Each wall is flat, endless, passes through zero and stands at right angles to its row. A trip goes straight from one point to another. List the walls that it crosses, first one first.

Walls:
(1): [0.69 0.37]
(2): [-0.34 -0.33]
(3): [ 0.13 -0.29]
(4): [-0.01  0.16]
(5): [0.18 0.10]
(6): [0.10 0.53]
(7): [0.28 0.52]
Trips:
[-0.38 -0.14] to [-0.32  0.11] => 4, 6
[-0.77  0.29] to [ 0.04 -0.34] => 6, 4, 3

Walls:
(1): [ 0.24 -0.58 -0.04 -0.43 -0.32 -0.34]
(2): [ 0.44 -0.06 -0.27 -0.44  0.14 -0.16]
(3): [ 0.17 -0.26 -0.60 -0.21  0.31 -0.65]
(4): [ 0.16 -0.05  0.25 -1.21  0.41 -0.69]
(5): [-0.33 -0.54 -0.28  0.10  0.23  0.16]
(6): [ 0.29  0.11  0.48  0.32  0.14 -0.03]
(7): [-0.50 -0.75  0.05 -0.47  0.16  0.50]
Trips:
[-0.31  0.31  0.20 -0.28 -0.57 -0.21] to [-0.20 -0.18  0.44  0.45  0.37 -0.04] => 6, 1, 4, 7, 5
[ 0.12  0.22 -0.70  0.11  0.12 -0.06] to [-0.11 -0.21  0.45 -0.21 -0.30 -0.12] => 1, 4, 5, 7, 3, 2, 6
[ 0.27 -0.61 -0.15 -0.20 -0.49 -0.26] to [-0.23  0.35 -0.14 -0.45  0.14  0.04] => 5, 1
[-0.47  0.08  0.02 -0.29  0.24 -0.58] to [ 0.20  0.18 -0.64  0.29 -0.49 -0.05] => 7, 5, 4

Walls:
(1): [ 0.47  0.37 -0.24 -0.11  0.40  0.22 -0.34  0.04  0.05 -0.13 -0.05 -0.25]
(2): [-0.32 -0.50 -0.06  0.16  0.12  0.70 -0.23 -0.14 -0.59  0.49 -0.19 -0.56]
(3): [ 0.03  0.04  0.34  0.28  0.04  0.68  0.24  0.06 -0.67  0.47  0.01 -0.13]
(4): [ 0.16 -0.42  0.24  0.06 -0.26  0.27 -0.38 -0.73  0.59 -1.14 -0.17  0.25]
(5): [ 0.31  0.07 -0.27 -0.06  0.23  0.44  0.04 -0.05 -0.19  0.14  0.28  0.48]
(6): [ 0.12 -0.04 -0.16  0.05 -0.38 -0.11  0.75  0.39  0.12  0.46  0.10 -0.39]
(7): [ 0.27 -0.30  0.00 -0.10  0.24  0.01 -0.42 -0.27 -0.31 -0.16  0.40  0.08]
(8): [-0.03  0.19 -0.25 -0.37 -0.10  0.13 -0.39  0.36  0.39  0.21 -0.12  0.24]
Trips:
[ 0.14 -0.43  0.26  0.19 -0.76 -0.53  0.06 -0.75  0.44 -0.80  0.01  0.14] to [ 0.29 -0.20  0.24 -0.46 -0.17  0.19 -0.07  0.57  0.11 -0.30 -0.05  0.33] => 8, 5, 1
[ 0.40  0.37  0.61  0.11  0.20  0.05 -0.26  0.66  0.22  0.11 -0.23  0.06] to [ 0.55  0.07 -0.03  0.23 -0.35  0.30 -0.45 -0.12  0.32  0.01  0.13  0.25] => 5, 4, 7, 3
[ 0.58  0.49 -0.42 -0.23  0.43 -0.96  0.18 -0.45  0.25 -0.44 -0.59  0.18] to [ 0.15 -0.38 -0.21 -0.03  0.13  0.01 -0.10  0.23  0.00 -0.21 -0.19 -0.74] => 7, 6, 2
